Each row is a point. Each copy is the shape, with its points in the same order, stretched, turned, moved and blurred by noise. Some copies are also mirrored. Which?

Shape:
[[26, 24, -36],
[57, -21, 30],
[14, -15, 54],
[-22, 18, 25],
[-30, 12, -29],
[-60, -24, -88]]
Copy 1:
[[-12, -31, 22],
[74, -33, -12],
[62, 7, -18],
[15, 40, 12],
[-42, 22, -1],
[-102, 19, -39]]
Copy 1 is: mirrored
Copy 2:
[[-7, 53, -21],
[64, 11, -17],
[40, -13, 30],
[0, 6, 33],
[-42, 18, -7],
[-103, 6, -55]]
Copy 2 is: only turned
Copy 3:
[[10, -27, -39],
[49, -19, 47],
[0, -10, 61],
[-43, -16, 2],
[-34, 4, -46],
[-35, 69, -96]]
Copy 3 is: mirrored
Copy 4:
[[17, 50, -51],
[57, -18, 5],
[17, -21, 27],
[-23, 12, 21],
[-31, 25, -33],
[-53, 18, -105]]
Copy 4 is: only turned

Shape:
[[-7, 20, -2, 40],
[18, 60, 23, -15],
[-50, -38, 2, 16],
[15, 18, -63, -21],
[-6, 83, -52, -2],
[-7, -46, -21, -41],
[38, 71, 47, 55],
[-48, -30, -39, 35],
[-31, 34, -19, 85],
[-10, 1, -32, -2]]
Copy 1:
[[9, -8, 3, 26],
[-4, 45, 34, 33],
[-38, -26, -36, 12],
[20, 35, -17, -50],
[19, 19, 48, -41],
[-33, 28, -68, -29],
[26, 20, 46, 85],
[-7, -42, -36, -18],
[31, -48, 28, 29],
[-3, 9, -23, -18]]
Copy 1 is: mirrored
Copy 2:
[[-45, 16, 24, 1],
[-5, 1, 20, -81],
[17, 33, 25, 62],
[-21, 32, -76, -25],
[-64, 75, -28, -66],
[55, 18, -47, 31],
[-81, -43, 56, -72],
[-28, 49, -1, 70],
[-103, 34, 44, 26],
[-16, 37, -26, 6]]
Copy 2 is: mirrored

Shape:
[[26, -34, 57, 39, 23, 0, 10, -32],
[-5, -11, 24, 55, -30, -10, -55, -50],
[-27, 41, 66, -32, -72, 41, -9, 58],
[3, -60, -36, 47, -31, 45, 51, -34],
[42, 35, 21, 60, 43, 23, 11, -23],
[-3, -35, 16, -49, -50, -72, 13, -12],
[15, -12, -21, -21, 7, 44, -46, 29],
[34, -29, -23, -21, -4, 33, 6, -17],
[-11, 10, -15, -25, -56, -55, -50, 11],
[60, -57, 29, 9, -29, -66, 12, -7],
[-9, 9, -31, -34, 34, -19, 25, -49],
[-30, 41, -31, 9, -18, 50, -2, 25],
[14, -68, -51, -22, 31, -25, 61, 45]]
Copy 1:
[[15, -50, 32, 43, 28, 32, 62, -14],
[-21, -22, 56, 27, 35, -1, -18, -75],
[-105, -13, 35, -50, -13, 63, 3, 49],
[-19, -14, -43, 113, -7, 30, 10, -13],
[34, -8, 37, 44, 35, 4, 34, 33],
[-32, 32, -19, -10, -69, 43, 65, -77],
[7, -26, -30, -33, -12, 22, -27, 22],
[22, -1, -50, 26, -26, 43, 6, -6],
[-35, 33, 11, -47, -59, 6, -22, -55],
[13, -9, 23, 28, -92, 39, 62, -48],
[13, 56, -57, 10, 18, 14, 50, -33],
[-54, 20, -22, -1, 8, 5, -24, 42],
[11, -1, -76, 23, -70, -1, 88, 31]]
Copy 1 is: only turned
Copy 2:
[[94, -76, 5, 7, 14, 10, 28, -6],
[76, -36, 38, 21, -46, 28, -13, 22],
[-89, -59, 6, -8, 18, 89, -30, -35],
[79, -20, -94, 1, -44, 7, 1, -53],
[112, -14, 22, 22, 57, 47, 7, -29],
[-35, -50, 24, -26, -11, -76, 20, -22],
[11, -18, -25, -41, 42, 35, -52, 30],
[53, -13, -41, -62, 9, 7, -11, -19],
[-41, -8, 51, -12, -12, -37, -40, 16],
[55, -91, 18, -18, -11, -87, -17, -48],
[44, 32, -13, -33, 30, -29, 63, -3],
[-10, 33, -27, 10, 23, 75, -25, -15],
[10, -28, -88, -17, 60, -88, -7, -35]]
Copy 2 is: mirrored
